Every row gives one point. Before rounding, the points of a table are all equally far from one centre. They may lie mostly on one side of it. Where is the centre, to within rounding?

Points (10 x 3)
0:   -2 -235 -317
1: -265  203 -261
2:  179 -215  -92
3:  277  139  -80
4:  152 -108   91
5:  247  194  -67
6:  288  -56 -119
7:   -4 -288 -126
8:  183  -46   96
9:  234  -89   14
Centre:  -21   33 -140

Points (10 x 6)
0:   41  215 -267  154 -226   84
1:  279  114 -315  200  -93   90
2:  268    1 -109  357  -39   83
3:   85   29 -314  186  220  -35
4:  232  107 -192  103 -316   23
5:  -19  223 -270   71  -18  145
6:  163   98 -339  263 -205   34
7:   75  -12 -183  -98 -200  169
8:  340  191 -109   85 -124   26
9:   16 -171  -44  266 -254   12
Centre:   80    7 -130  109  -49  -40

Points (18 x 11)
0:  111   22 -149 -104   87 -241   62  156   43  -62 -372
1:  -25 -239  240  -62  -14 -389  240  326   28  125 -124
2:  131   57   29   -8 -240  -80  124  344 -127 -191 -162
3:  213 -161    7  138  -81 -300   84  193  -21 -111 -271
4:   50  -45  116  -30   47  -62   37  469   48   68 -402
5:   59   25  324   97  -58 -172  248   50  -95  -84 -255
6: -300  153  -82  -69   89 -334   22  157   74   -9 -147
7:  180   33  154   23  171 -221  219  325   13  -35 -167
8:  118 -180  213   63   99 -257  304  172   56    9 -237
9:  -23 -156  151   -6   33 -138  173   41 -245   42 -495
10:  -29 -368   59 -122   30   40  202  278   21  -96 -354
11:   13  -98  120 -138    3 -330   19  278   70 -199 -323
12:  -37  -23  124  -66  -56 -280  138   59 -203  177 -463
13:   51  -33 -158 -100    8 -306   65  224  -32   83 -420
14:  221 -203  -44  104  -27 -220  198  266  -13  -33 -281
15:  214  -20  247  -92  117 -100   12   36  -25   14 -394
16:  145 -277   52  120  -74 -206  197  168 -185 -209 -187
17:   35  -77 -193   74   18  -42   57  182  194  -27 -350
Centre:  -70 -113   63  -46   -6  -73    5  139  -84   65  -78

Points (17 x 14)
0: -153 -196  292  162 -278  -71   18 -103   75 -203 -176 -216  -62 -171
1:  -47 -395  335   82 -195   37   27 -117   90 -201 -143  -82  -49 -189
2:  -27 -380  446  215  -85  166  -42  -70  203   45  -91 -150  -40 -104
3:  -57 -261  367  161 -236 -111   41 -158  230  -35  115  -50  -55 -171
4:   56 -227  329   85 -214   21   22 -173  274 -183  -49 -117 -109 -102
5: -148 -436  267  125 -207 -199  -58  -96  176  -93  -84 -149  -65 -197
6:  -50 -318  239  279 -299 -171 -115   25 -122  -61   30 -148   61 -118
7:  -76 -400  194  237 -266  116  -97 -148  -72 -188 -217   19   -1  -30
8: -163 -210  174  433 -131  -42 -101 -126  186 -218   38 -107  -36 -197
9:  -92 -264  391  126 -193  180   18  -65  105 -133   81 -113 -141  -53
10:  -51 -312  301  245 -189   69  -71   -7  167 -174 -144 -166  125 -245
11:    8 -197  134  217 -170  139   13  -67  200 -258  -52 -175 -154 -211
12: -137 -348  161  288 -230  123 -192 -133  199 -162  -52 -192 -105  -92
13: -112 -417  180  -29   18   95  -25 -119  225  -64    3 -239   17 -199
14: -126 -395  143   24 -195  -49   21 -167  -23   93   11 -285  -55 -171
15:  -97 -341  296  117 -234  104  -66 -143   67   40  -27 -200   90 -263
16:  -35 -334  288  250 -165   -7  -36  -92  182 -105 -226 -144   66 -302
Centre:  -69 -164  106  144  -27  -26  -67  -17   78   33  -85  -10  -11  -13

Points (24 x 20)
0:  135    5   63  280  -62 -230  152 -120  101 -276   13 -215 -310 -224 -172  145    2 -122  123  -36
1:   95   56   54   74 -199 -414  208 -103  290 -278  -71 -228 -321 -218 -156  160 -123 -199  139 -112
2:  -34 -195   39 -150  -53 -346  250 -130  122 -277   16 -183 -362 -128 -181  142  -37  -45   86 -184
3:   99   12  121 -111 -200 -546   75 -266  156 -140  142 -193 -233  -25 -164   75 -125   64  -57  -73
4:   69   59   96  203 -133 -374  154 -262   42 -170   60   23 -228 -254  -68  -87 -199   68  -32   54
5:  110  138  124  143 -132 -386   42 -301   50 -256   -9  -72 -436   -2 -218   21    7 -131  -11 -181
6:  122  -25  162   96 -163 -415  149   49   56 -301   92 -207 -361  -28 -138  -10  -41  -52   61 -154
7:   82  143  163   65 -256 -395  127 -185  139 -335   85 -171 -153 -163 -108 -151  -87  -86   34   50
8:   33 -110  150  -72 -168 -364  175 -216   24 -235   98 -302 -356  -76 -141 -104  -68  -75 -128  -95
9:   -1  213  143   89 -407 -320  200 -161  139 -244   50  -82 -377  -99 -188 -109   -7 -131   76 -136
10:   74  -46  157  -43 -139 -291  260 -288  104 -377  -25 -182 -357 -120    7  139  -35 -192  100  -29
11:  114   50  -54  -12 -252 -437  185 -122  167 -180  163 -267 -376 -132 -151   30   20    6   13  -29
12:  216 -129   43   -7  -88 -421  156 -157  163 -140   43 -129 -322  -16 -227   76  -19  -16  245  -33
13:  -14  -74  -40 -107 -121 -239  354  -43 -119 -192  123 -187 -155 -227 -201  160  -65 -174  153 -161
14:  -12   57  -48  -99 -230 -255  100 -151  131 -278  101 -373 -326  -34 -203  252   70   23   25   12
15:   -9  -50  146  -45 -103 -393  210 -103   18 -309   34 -199 -359   86 -150  103  -29 -256  157  -36
16:  -73   15   86  -95 -261 -303   14 -188  229 -242  -51 -342 -274  -18 -232  238   77   89   19   36
17:    5 -136  -24   67  -90 -388  209 -165   21 -300   69  -98 -348   88 -160  147 -107 -191  -22 -205
18:   18  -63   71   16 -244 -408   44 -186  123 -283  201  -11 -272  -30   60    6  -96  135  -35 -104
19:  270    0  -80   -5  -70 -274   50 -163  115 -334   18 -165 -414 -114  -53   48 -116 -257  124   76
20:  245  -54  -54   66  -60 -414  305  -24  123 -123   76 -271 -155   40 -210 -147  -75  -69  -19  -15
21:   55  -79  220 -135 -196 -491   63 -113   37 -171   53  -80 -350 -201 -201  -13  -92  -11   26 -141
22:    6  -76  129  160 -146 -408  321 -136  122 -101  162 -135 -240 -167 -209   23  -51 -114   86  -84
23: -131 -162   -3  -12 -129 -406   97 -229  113 -125  142 -186 -389 -116 -132  -34 -136   37 -102  -54
Centre:   18  114   27  -74 -113  -93   71  -54  122   28 -111  -74 -148   -9   -9   54  -91 -107  -28  -97

Points (27 x 24)
0:   11  474 -114  223  -49  131  -27  -59  154 -230 -244  167  163 -129  176 -279  111  160 -212   -4  -84   89 -224  -91
1:  264  303  -72  140  -67  130 -185   96  118 -341  -66  375 -121 -176  222  -41  -90   20  -52   39 -131  -60 -328  -85
2: -128 -150 -336  226   70  190  -23  140  140 -314 -161   69 -224  -84  133 -183  306  150 -191 -137  -51 -110 -256   85
3:   55   35 -308  265   61   41  -27   74  276 -312  -14  296 -106 -216  126  -91    5  261  -83  -50   58   53 -473 -149
4:   -1  254 -344  157  191  147 -192  158  163 -232 -233  110    6 -130  274 -221   50  187  -59   12 -353  -39 -282 -171
5:  -21   44 -120  173  -69  230  -34  -37  132 -122 -158  -13 -181 -208  380  -74  122  233 -127  -91    0  103 -262  192
6:   12  177 -217  300    2   57  -69  105  158 -162 -168  241  -41 -210  285 -311  112  310  -37   -1   59   52 -382 -251
7:    1  243 -134  138  109  214  180  103  386 -220 -121  159   54 -146  131 -170   64  329  -80   13   17  195 -261 -101
8: -175  169 -258  149  -89    7  -92  155  297   -4 -190   51 -124 -114  121 -133   32  -24  -10 -102 -312  -18 -378   52
9:  -79   84 -162  136  158   64 -180  283  402 -129 -180   31  -58 -120  298  -67   95   54 -187  119 -175   69 -375   10
10:   48  187 -193  125  261  265   12  259  142 -172  -97  196  -67 -247  -64 -248  132  229 -156   74 -145  131 -311 -241
11:   33   19 -416  344    1   -1 -195   49  284 -144 -159  125  -58 -116  152  -93  163   70 -178  101 -247 -314 -135   14
12:  139  224  -43  202   60  103  -20  -95  379 -307 -129   44   19 -246  371 -225  137   64  -42   29 -126  -39 -362  -77
13:  -24  142 -203  -58  190  145  238  280  295  150 -206  101  -99  -81  205 -178  180  130 -133   74  -73  -48 -124  162
14:  -40  272 -444  146   70  162  -98  101  346  -60  -86  134  -72 -113  120 -347   97  140  -37    8  -88    7  -45   -3
15:  -94 -136 -236  142  -17  155 -127  119  303 -197 -114  168  -78 -194  225 -139   56  311  144   78 -340  -57 -211 -158
16:  -52   92 -331   62  -70  113  -65  222  327 -292 -176   87 -121 -321  243  -50   90   34  -48  -30    8  -39 -130   89
17:  -17  184 -260   47 -101  419  105   32  243  -53 -183  235   87 -200  231   29   46  129   22   -5  -65  -19 -140   28
18:  -19  134 -172   36   15  350 -244  257  370    4 -296  288  -79   43  209 -206  191  131  -53  -42   53  -19 -327  -80
19:  -11  112 -123  199  252  145 -272   76  279 -148 -263   95 -191 -246  251 -179  128    4  180  -76    8   95 -186  -53
20:   87  103  -62   79 -178  157 -310  255  194 -404 -475   96   63 -220   92 -241    2  170 -154  -88  -82  -48 -132 -103
21:   -4  213 -318  163   21  170 -181  210  338  -97 -106  122  -40 -131  262  -32 -122  219  -66    9    6   87 -252 -137
22:  231  186 -346  -61 -118  214 -289  143  209 -172    3  203   54 -115  133   15   76  136   45 -130   76  102 -574  -66
23:  -95  187 -236  115  -81  255  -54   18  301 -205 -230  138 -184 -159  205  -11  160  223  -74  161  -88   76 -150 -131
24:   10  -15 -350  310  190  230  -20  146  -93 -208 -210  140 -101  -27  104 -217   96  373 -266  -50  -82  109 -170  111
25: -173  125 -321   26  221  169   45  283  278 -241  -16    7 -155 -103  187 -157   -3  108    6   74  -83  -34 -271  -14
26: -125  124 -271  -46  142  256   87  369  222  -33   31  108  -57 -143  104   45  119  153   12  -35 -181   17 -197  -11
Centre:  164  -49  -98  -63   68  -34  -82    6   37 -116 -167  103  101   42   10 -131  109  102  -25   12  -20  -43 -205  -31

Points (30 x 24)
0: -101   24 -276  -17    0  110  351  -91 -242  268  -90  234  -34  117 -101   60 -106 -165  -53   58   71   76  404  243
1:  -85   46   27 -249   65  383   21  -81  -90 -149 -121   29  -12  331  186  140 -189 -140 -184  -97 -167  234  152   57
2: -133  -65 -180  326  -42   92  266 -210 -116  -86 -163  190   36 -112  175   45 -100   34   23 -148  196  294    9  196
3:   83  -65 -331 -350 -119  263  102   81 -115  -69   22  198   16  414 -161  153 -309 -205  159  -11  -55   -4  195  117
4:  -20   48  -56 -254 -294  471  407 -118 -299   23   85  257  -22  235 -161 -152 -191   61   70  -16 -100    4  190   17
5:   42  -77   11 -225 -121  263  353  -41 -124 -106 -260   57  -90  292  272  -51  -20 -136  -65 -131 -139   72  266  187
6:  -55  213 -120   39  -34   73  290  -11  -24 -136  233  305   59   29   15  -69 -243   39  -51  222   29   34  293  262
7:   47  149 -143   40 -211   16  222  -52 -121   81  195  197  202   80   65 -125 -239 -296  -71   75  -29 -120  216  158
8:  124 -116   41 -346   78  178   28 -110 -394 -153  114  254 -118  290  -33   19    2  151  -28 -230   44  200   67   21
9:   25   20  152  -10 -102  483  462  -68 -248  -99  -10  304    6  182   62  122 -283 -259   96 -136   32    4   72  143
10:  -70  158 -208 -218  -85  344  333 -269 -253   62  -53  204   58    5  190 -248 -291 -155   71 -207  129   -3   43   57
11: -161   86  -87  -18 -102  346  432 -182 -236   99   22  233   10  218 -258  -25 -314  -58   -5  -25 -177  -83   98  266
12:  -17   75  -16 -204   74  166  236 -196 -351  -27  198  312   81  259   61    4   -9 -161  -65  -97  -36  -85  384  144
13:  181  133 -178 -208   54  210   60  -99 -318  -15  -15  253 -144  193 -199   92 -248 -275  224 -206  -25  261  201  180
14:   88  138  -12   50 -225  389  193 -380 -307   21   93  395 -195  241 -151  251 -153 -132   60  -10  103  224  141  385
15: -112  -42  -66  -90   54  302  188 -276 -159  133 -187  378 -158   19  343   -7 -311 -213   44  -21  158  183  -23   88
16: -121  -52 -112 -203 -183  254  228 -197 -343  167   -1 -195  163  161  -91   25  -70 -259   -7   71    6  188  235  146
17:   52  155 -258  108   58  120  136 -151 -413  281  -57  -37  240  171   -7 -132 -188  -91   57   92 -150   25   74  126
18: -143   69   58 -157   -8   39  184 -207 -375  -38   86  314  -70  280  111  205 -153 -198  -91  -86   -9  218  103  243
19:  -12   52 -109   71 -161  308  104 -326  -51   78  306  182  176   -8  121  138 -201  -65  -75 -299  229  181  269  182
20:  -84   90 -249 -225   11  135  -19   82 -349   37   54  176  -60  180  224  131   -7   -9 -134 -204   55  138  273 -135
21:  -99   69 -154 -127 -302  -60  252  -97 -147  290   68  210 -116   85 -303   97   43    9  -58  146  118  153  283   47
22:   -3   44  -29 -292   15  321  152 -199   18  217  155  214   24  130  122  201  247 -209  -14  -51  -15   54  429  -14
23:  126   18   -7   22 -110  244  490  -94 -329  -97  -10   80   13   29 -169   14 -119 -217   81 -219  -84   -4  207    3
24: -102 -111   65  -36   64  302  198 -182 -157   25  165  278  -53  157    3  279 -126 -245  112 -237  -87  268  244   91
25:  171  142  -17  -89   64  362  270 -233 -239  143   15  319  114 -127  143   98 -247 -140  -60 -184 -142  -31  331  173
26:   38   22 -198  159 -182    5  197 -234 -277  -20   12  154 -210  265   79  195  -75 -430  176  -78  -71   63   78  184
27:  -35   10 -161  -12  112  139  421 -339 -182   69  -63  141  187  -72 -161  337 -154   -2  -89  -81  -28   26  269  179
28:  -38  141  -66 -115  103  320  174  -62 -358   40  -74   56  138  255  196 -175 -258 -123  -46   12 -124  173  -30  242
29:  -87  271 -236  148 -144  319  233  -99  -24   64  112  121   47  214 -142  195 -315 -253 -126    1    8   -2  231  255
Centre:   30   73  -24  -65 -137  240  -18 -137  -88   34  -93  119  -14   69   12  133  -32   78  170    7   81  -81   54  148

Points (27 x 24)
0:   80  133  294 -206  114  -19  131  197    5  103  225  196 -237 -217    1 -175  165  188   88   15  422  -17  207  -26
1:  111  -65  140 -170  182   29  -79  131  -65   71  142  175  -90 -128  124  -33  245  338  124 -195  303 -213  237  134
2:  117  144   46  144   37  -76 -228  126 -248   72  -84  215 -188 -138   38   41   77  331  166 -250  210   57   30  191
3:  112  -83  183   65  115 -119 -200  142   67  209   97  281 -242    3   51   59   33  297    9 -250  355   17  175   91
4:  155  184  250  -97 -163  106   19  175 -230  119   58  295 -235 -134  -51 -149  165  300   60 -125  446  -55   90  -51
5:   -3  185  -61  -82   65   37  -35   55  -74   63  -28  140 -271 -112   84   17  422  273  143 -202  233  -80  258   39
6:   99  169  195   49 -101   45 -117  134  157  143  -70  404 -183 -140  -55 -161   16  293 -160 -122  213  175  124  279
7:   91   93  119 -234  -57  -86 -112   28  -59   -8  102  451 -105 -176  126 -226  209   89 -106 -175  373  118  348  103
8:  119  155  132  -68  -50   69 -152  170  -92   53  112  398 -302  -67   41 -194  213  348  -45 -215  321  -90  212  -44
9:  159  190  232 -122   42 -103  -10  255  -94  -38   66  428   18  -53    6 -212  308  206  245 -145  134   60  302 -102
10:  267 -172  174  -79  246  -90   30  147  -45   -8   -8  179 -233 -230   98 -242   64   46   -8 -284  274  -69  184   85
11:  205  280  235  -96 -107  -69   63  255  -70  -85  -92  316 -208  -68   29    4   78  253   -5 -229  444  -89  345   -9
12:   58  -38  263 -146   79  -78   -2  443  -57  -24  -87  209 -235 -158   17 -127  153  350   32 -151  270  117   90   82
13:  171  140  370 -181   98 -105   14  237 -139  -24   -3  305 -380  -44  149  -70   94  106  -11 -214  322   25   89   70
14:  -16   46  315  -80  -12 -110  -89  255   20  -15   74  228 -216 -151  147 -242  302  212   41  -57  315  -56  319  -95
15:  177  169  -79  -63   63  -40  109  166 -120  100  -73  382   12 -170  -20  -62   96  230   82 -405  450 -100  201    7
16:  160  143   -2   65  -11   60 -247  316  -79    8  -11  248 -247  -38  106 -171  298  323   37 -126  320  -72  270    0
17:   61  124   78  -40  -20 -134 -103  137  -17  145  -13  405 -205   17  222 -202  195  373   11  -86  285 -211  246   22
18:  150  221  286  -21   91  -32 -125  213  -94   32  276  311 -114 -190   -6  -11   98  298   35 -229  315  -89  303   85
19:  100  146  116 -142 -227 -235  -54  121  -27  -71  130  292 -334 -187  157 -189  164  164   26 -101  196   44  259    9
20:  133  220  291  -38   27  -34 -237   59 -112    9  193  244 -206   48  119 -209   64  183   59 -310  320 -152  280   60
21:   46   95   31  -23  -97  -92   15  350 -217   -3  -36  232 -238  -73  -38 -134  -12  315    3 -344  436  -45  213  145
22:  110  185  315    2  172 -210  -80  316 -214  152  233  133 -135  -39   17  -51  120  263  177 -208  240   81  120  -21
23:  259   99  150 -123  166   15   30   70  -12    0  129  349 -300  -68   22 -135  144  272  132 -161  402   34  164   65
24:  110  198  286  -59   68  -96    7  303  -97  -91   13  298 -376   50  -17 -125  224  263  -87 -231  155   15   44  151
25:  245  188  103 -287   40  -84  -62  280  -32   -2  -45  286 -295  -35  -88  -86   89  281 -147 -132  319  -84  386   84
26:   65   71   60  -83 -104  -49  -52  362 -172  -59 -123  202 -188  -72  173 -220  144  365  170 -229  289  -84  114   82
Centre:  44 103  62 -25  13  19  21 125 -77  26  -2 124  27  23  11 -58  11  49 -87 -42 137  15 145 -16
